Each row is a point. The points of each table are mixes of a few directions, plus a little noise. How many directions does each table use, and how many do they share? Where both have some left over, give the other angles between the two spaces (their principal angles), to ten degrees, smallest first.

First (6 x 3)
| -.05 |  .07 | -.03 |
| -.55 |  .57 | -.05 |
| -.38 |  .42 | -.07 |
|  .79 | -.83 |  .15 |
|  .33 | -.36 |  .04 |
| -.12 |  .12 | -.01 |
Second (7 x 3)
|  .16 |  .73 |  .28 |
|  .36 | -.12 | -.35 |
|  .21 | -.32 | -.37 |
|  .24 |  .04 | -.17 |
| -.45 | -.94 | -.15 |
| -.20 |  .27 |  .32 |
| -.31 |  .34 |  .43 |
Directions: first 1, second 2, shared 0; angles 50

First (6 x 6)
| -.27 | -.34 | -.20 | -.25 |  .00 |  .19 |
| -.33 |  .09 |  .12 | -.69 |  .16 |  .59 |
| -.05 |  .34 |  .49 |  .20 |  .19 |  .10 |
|  .20 |  .39 |  .19 | -.09 |  .02 |  .02 |
|  .16 | -.50 | -.59 |  .21 | -.28 | -.43 |
|  .27 | -.03 |  .01 |  .63 | -.11 | -.48 |
Second (7 x 6)
|  .31 | -.24 |  .10 | -.12 |  .39 | -.04 |
| -.73 |  .55 | -.24 |  .26 | -.94 |  .11 |
|  .32 | -.24 |  .10 | -.11 |  .40 | -.05 |
|  .21 | -.15 |  .06 | -.06 |  .26 | -.03 |
|  .42 | -.32 |  .14 | -.14 |  .54 | -.05 |
|  .00 |  .00 | -.01 | -.01 |  .01 |  .00 |
| -.53 |  .40 | -.17 |  .19 | -.68 |  .07 |
Directions: first 3, second 1, shared 0; angles 90

First (7 x 9)
| -.07 | -.17 |  .27 |  .15 |  .11 |  .30 | -.19 |  .23 |  .57 |
|  .04 | -.08 |  .16 |  .14 |  .16 |  .30 | -.11 |  .26 |  .42 |
|  .11 |  .04 | -.08 | -.18 |  .10 | -.24 | -.02 | -.22 | -.33 |
| -.17 |  .08 | -.14 |  .08 | -.34 | -.05 |  .21 | -.01 | -.14 |
|  .20 |  .06 | -.03 |  .02 |  .22 |  .15 | -.01 |  .16 |  .05 |
| -.12 |  .06 | -.14 | -.08 | -.25 | -.27 |  .13 | -.23 | -.35 |
|  .01 |  .01 | -.04 | -.12 |  .01 | -.19 | -.02 | -.19 | -.22 |
Second (9 x 9)
|  .05 |  .05 | -.07 | -.06 |  .01 | -.08 |  .04 | -.07 | -.16 |
| -.19 | -.16 |  .24 |  .19 | -.06 |  .28 | -.11 |  .22 |  .55 |
| -.01 |  .00 |  .01 |  .01 |  .01 |  .02 |  .00 |  .01 |  .01 |
|  .06 |  .06 | -.09 | -.07 |  .02 | -.11 |  .04 | -.07 | -.22 |
| -.08 | -.06 |  .10 |  .07 | -.02 |  .11 | -.05 |  .10 |  .21 |
| -.09 | -.08 |  .12 |  .09 | -.02 |  .14 | -.05 |  .11 |  .26 |
|  .01 |  .01 | -.01 |  .00 |  .00 | -.01 |  .00 | -.01 | -.02 |
| -.10 | -.08 |  .12 |  .09 | -.03 |  .14 | -.05 |  .11 |  .28 |
|  .30 |  .27 | -.41 | -.33 |  .11 | -.48 |  .19 | -.39 | -.94 |
Directions: first 3, second 1, shared 1

First (9 x 12)
| -.06 |  .08 | -.12 |  .18 |  .02 | -.01 |  .03 | -.09 |  .06 |  .20 | -.31 | -.25 |
| -.01 |  .32 |  .29 |  .08 |  .27 |  .26 |  .18 | -.15 | -.11 |  .34 |  .69 | -.23 |
| -.14 | -.14 | -.09 |  .03 |  .00 | -.20 | -.11 | -.05 |  .18 | -.16 | -.19 | -.05 |
|  .14 | -.47 | -.18 |  .13 | -.30 | -.02 | -.09 |  .09 | -.14 |  .12 | -.67 |  .39 |
| -.04 | -.47 | -.09 | -.15 | -.19 | -.28 | -.22 |  .10 |  .11 | -.43 | -.22 |  .41 |
| -.18 |  .09 |  .13 |  .18 |  .23 |  .00 |  .03 | -.21 |  .10 |  .20 |  .28 | -.29 |
|  .24 | -.10 | -.04 | -.70 | -.28 | -.16 | -.15 |  .45 | -.03 | -.94 |  .19 |  .63 |
|  .03 |  .17 |  .05 |  .23 |  .09 |  .21 |  .14 | -.12 | -.13 |  .47 |  .01 | -.22 |
|  .03 |  .52 |  .04 |  .01 |  .17 |  .20 |  .19 | -.03 | -.04 |  .20 |  .22 | -.40 |
Second (9 x 12)
|  .41 | -.06 |  .27 | -.15 | -.14 |  .43 |  .16 |  .19 | -.50 |  .24 |  .48 |  .56 |
|  .47 | -.06 |  .04 | -.21 | -.29 |  .36 |  .13 |  .30 | -.47 |  .15 |  .00 |  .55 |
| -.16 |  .04 | -.21 |  .06 | -.01 | -.22 | -.08 | -.02 |  .24 | -.16 | -.44 | -.25 |
| -.26 |  .00 |  .16 |  .11 |  .25 | -.11 | -.03 | -.22 |  .20 |  .01 |  .36 | -.24 |
| -.41 |  .05 | -.24 |  .16 |  .14 | -.41 | -.14 | -.19 |  .48 | -.24 | -.46 | -.54 |
| -.07 |  .02 | -.20 |  .02 | -.05 | -.15 | -.05 |  .00 |  .15 | -.11 | -.40 | -.17 |
| -.15 |  .00 |  .15 |  .07 |  .17 | -.05 | -.01 | -.14 |  .08 |  .04 |  .39 | -.11 |
| -.25 |  .04 | -.17 |  .09 |  .07 | -.26 | -.09 | -.11 |  .31 | -.13 | -.31 | -.35 |
|  .41 | -.06 |  .23 | -.16 | -.16 |  .41 |  .14 |  .20 | -.48 |  .21 |  .40 |  .53 |
Directions: first 4, second 2, shared 2

First (8 x 18)
| -.19 | -.02 |  .21 |  .16 |  .10 |  .28 | -.16 | -.06 | -.05 | -.19 | -.06 | -.09 | -.03 | -.10 |  .06 |  .15 |  .29 |  .54 |
| -.09 | -.14 | -.05 |  .05 |  .28 |  .03 | -.28 |  .03 |  .29 | -.06 | -.17 | -.16 |  .34 | -.23 |  .04 | -.01 |  .01 |  .17 |
|  .12 | -.12 | -.75 | -.11 | -.28 | -.28 |  .51 |  .15 |  .22 |  .18 |  .35 | -.08 |  .06 |  .12 | -.81 | -.44 |  .17 |  .04 |
|  .25 | -.02 |  .06 | -.04 | -.01 |  .23 | -.23 |  .16 |  .06 |  .05 |  .04 |  .05 | -.35 |  .10 | -.01 |  .23 |  .15 | -.12 |
| -.29 |  .14 | -.05 |  .02 | -.26 | -.08 |  .12 | -.11 | -.01 |  .06 |  .05 |  .06 |  .26 |  .16 | -.04 | -.33 | -.31 |  .02 |
|  .11 |  .04 | -.17 | -.14 | -.15 | -.52 |  .60 | -.13 | -.29 |  .07 |  .10 |  .05 |  .12 |  .02 | -.13 | -.18 | -.10 | -.35 |
| -.33 |  .03 |  .16 |  .14 |  .31 |  .09 |  .07 | -.23 |  .03 | -.03 | -.11 |  .09 | -.10 | -.22 |  .52 | -.15 | -.37 |  .02 |
|  .44 |  .08 |  .60 | -.10 |  .01 |  .26 | -.61 |  .16 | -.22 | -.05 | -.19 |  .08 | -.30 |  .15 |  .38 |  .72 |  .18 | -.35 |
Second (11 x 18)
|  .05 |  .12 |  .28 | -.02 | -.24 | -.08 |  .13 | -.08 | -.45 | -.14 |  .00 | -.02 |  .02 |  .14 | -.06 |  .25 |  .29 |  .13 |
| -.11 |  .17 |  .26 |  .03 | -.18 |  .06 |  .05 | -.11 | -.27 | -.04 |  .00 |  .10 | -.08 |  .14 |  .16 |  .04 | -.08 |  .01 |
|  .75 | -.50 | -.30 | -.16 |  .53 | -.34 | -.11 |  .32 |  .16 | -.15 | -.13 | -.44 |  .18 | -.47 | -.47 |  .59 |  .94 |  .01 |
| -.03 |  .08 |  .19 |  .01 | -.02 |  .05 | -.02 | -.06 | -.15 | -.02 | -.04 |  .07 | -.10 |  .04 |  .19 |  .08 | -.06 | -.05 |
| -.31 | -.04 | -.31 |  .08 |  .27 |  .25 | -.19 |  .02 |  .67 |  .28 |  .02 |  .17 | -.13 | -.09 |  .31 | -.53 | -.77 | -.24 |
| -.29 |  .06 | -.27 |  .05 | -.16 |  .08 |  .06 | -.01 |  .27 |  .15 |  .12 |  .08 |  .08 |  .13 | -.12 | -.46 | -.36 |  .05 |
| -.13 |  .07 |  .12 |  .05 |  .10 |  .16 | -.10 | -.07 |  .07 |  .06 | -.04 |  .15 | -.18 |  .00 |  .37 | -.08 | -.36 | -.17 |
| -.01 |  .00 | -.09 | -.01 | -.08 | -.04 |  .05 |  .02 |  .01 |  .00 |  .05 | -.03 |  .08 |  .03 | -.16 | -.05 |  .06 |  .07 |
|  .38 | -.31 | -.06 | -.05 |  .67 |  .00 | -.29 |  .15 |  .34 |  .02 | -.19 | -.12 | -.15 | -.44 |  .26 |  .31 |  .11 | -.30 |
|  .08 |  .03 | -.08 | -.05 | -.37 | -.21 |  .24 |  .03 | -.30 | -.12 |  .11 | -.15 |  .27 |  .17 | -.54 |  .07 |  .49 |  .31 |
| -.37 |  .34 |  .26 |  .07 | -.51 |  .09 |  .18 | -.20 | -.37 | -.01 |  .10 |  .20 | -.01 |  .37 |  .07 | -.21 | -.25 |  .15 |
Directions: first 6, second 3, shared 3
